Each point is reached from the start by the listed moves, each made 0, 1 or 2 times, or once backwards (-1), plus a little noise. Is the number of moves made odd or even? Then give how often each move was made.

Moves:
(1): [ 34 -16 -16  -5  -2]
(2): [15 20 23 -5 47]
Start: [ -2  24   0 -41  -8]
Points:
[ 18 -14 -44 -51 -52] -> even (1, -1)
[-17   6 -28 -43 -59] -> odd (0, -1)
[ -6  23  -5 -38 -10] -> even (0, 0)

Moves:
(1): [ 25 -13 -33  -5  -9 -16 -16  14   3]
(2): [ 10   9 -10  -9 -11  10   9   0   3]
(3): [14 16 10 -5 21 18  9  2  9]
(4): [  6   2 -14  13   2   3   2   8  12]
(5): [  1  14 -12  -2   7  16  -5 -21  -1]
(6): [ -4  -6   4 -16   2  11  21   1   6]
Start: [12 10  5 -4 -1 -1  0  5 10]
Points:
[ 19 -39 -15 -55 -48 -21  30  32   7] -> odd (1, 1, -1, -1, -1, 2)
[ 46  10 -27 -14 -25 -21 -31  11  -2] -> even (1, 1, 0, -1, 0, -1)
[102  39 -56 -73   9  47  20   9  33] -> odd (2, 2, 2, -1, 1, 1)
[  66    7 -112  -47  -44   12  -12  -10   16] -> even (2, 2, -1, 0, 2, 1)
[ 66  62 -11 -20  21  57  39  15  46] -> odd (0, 2, 2, 1, 0, 0)

Moves:
(1): [ -7  -5 -15   7   6   5  13  10  10  -7   4  -4]
(2): [12 24 -6 -4 -9 12 15  9 13 23 11  0]
(3): [-17  -9  15 -17   9  -9  10   7  10  17 -10  10]
(4): [  2  11  10  12   4  15  13  -1  16  -9   9 -29]
(5): [ -8  32  -2 -10  10 -11 -20  10  13   1   8  -8]
(6): [  3   4   1  -8  -9  36 -24  24  27  24  32 -16]
(7): [-33  13  -9 -24  -3  25 -16  -6   7 -15  -3  -1]
(8): [ 26 -16  -2  -1 -11 -17   1   0   0   0 -15  -7]
(9): [  2   1   2  -1   1  -1 -12  -8  19  -3   5  10]
(10): [ -7  -3 -13  14   2  -4   7 -11   4  14  -9   0]
(11): [-17 -10  12   9 -19 -16  10  -8  -8   8   4  -3]
Start: [ 12   2   5  -2 -11 -20 -19  -3  10  12 -24 -20]
Points:
[ 23 -40 -12 -30 -11 103 -66  49 106 -29  31 -78] -> even (2, -1, 0, 1, -1, 2, 1, 1, 1, -1, -1)
[-38  22  -9  57 -10  40 102  -5 105  76  15 -55] -> odd (2, 2, 1, 2, -1, 0, 0, -1, 1, 2, 1)
[ -46   95   -6 -112  -17   20  -77   14   91   33   -1   27] -> even (0, 2, 1, -1, 1, 0, 2, 0, 2, -1, 0)

Moves:
(1): [ 14   8   6  -3  -4   8   6  19   5 -13  -3  -1 -10  -3   6  16   4  10
  -3]
(2): [  6 -11  18   8  -2   7  11   7  -3   3  -2  22   3 -13  -1   4   6 -10
   8]
(3): [ -6  17   0  -5  11   5  -3  13   1 -16 -10  -8  -8   3 -11   5   4  11
 -16]
(4): [-19  18 -12   9  23  -5  23  -1  -3  -5  31  -1  11  24   0  -3  -6  17
   4]
(5): [  9  -7   6 -19  10   2 -25 -12  -2   4  22  -2   2  21  -1  -6 -13  13
   4]
(6): [ 10 -25  -2  -1  -3 -14   6   0   5  -5 -10   1   7 -19 -15 -10  -7   0
  -1]
(7): [ 12  -7   4  -3  -1   2  -4  11  -7  -5  -2  -3  -5  11   1  10   9 -12
   4]
(8): [ -2  -1 -12 -10 -14   4 -15   0   3  17   0  10   9  -4  14   7   5 -15
  -8]
(9): [ -3  -8   7   6   8 -10  20  -5   5 -11 -12   1  -4  -3  -3   1  11   4
  -6]
(10): [ 21   8   5  -9  -9   2   0  14 -15  -1   4  -4   3  11  -9  -4   6   4
  -4]
(11): [  5   0   8   0  -2  -6  -9 -21  -8  -5  -5  -1   4   4  -9   6 -17  -7
   6]
(12): [  5  -1   4 -23 -11   6  -2   4   3  -5  17  -7   2   2 -12  -2   6  15
   3]
(13): [ -6  -9 -15  -5 -10  21  -4  -7  -4 -10  15   6   5  20   6   0  -6   6
   2]
(14): [ -4  15  -8  -7   1 -12 -18 -16 -18  -4   1   7  -5   7  -8  -5 -15   6
  10]
(15): [-17  19   1   7  10  -4   1 -13 -12  -5  -2   6  -3 -15  21  -9   4 -24
 -11]
(16): [-32 -31  -2   0  -2  -5   4  -1   2   9   5  -2  -1  -3  -2  -5  -6   7
   1]
(17): [ -4   1  -8 -11   1   0   9 -10  -2   2   3  -7  -4   7  -9   0  -9   4
   5]
(18): [ 12  16   3  -7   0 -21 -13  -9   5 -10  -9   3 -20  -8 -16   6   2   2
 -21]
Start: [  2  -4 -12   9  -6  -2  -7   2 -14   3   2   1   7 -17   1  18 -15   3
   9]
Points:
[  73   27   31 -121  -13  -34  -37    7  -76 -103    4  -46  -54   29
 -108   50  -32   62  -26] -> odd (2, 0, 2, 0, 1, 1, 2, 0, 1, 2, 2, 2, 0, 1, 1, 1, 2, 1)
[ 97 -99   6 -83 -78  13 -22  15  -4 -35  55  44  21  17 -71  79 -43  42
 -12] -> odd (2, 2, 0, 1, 1, 2, 1, 2, 0, 1, 2, 1, 2, -1, -1, 1, 1, 2)
[  90   11   12   -5   -7  -67   14   86  -46  -90  -68    5  -49  -17
 -112   77  -15   43  -41] -> even (2, 1, 2, 1, -1, 2, 2, 0, 0, 2, 1, -1, 0, 1, -1, 1, 0, 2)
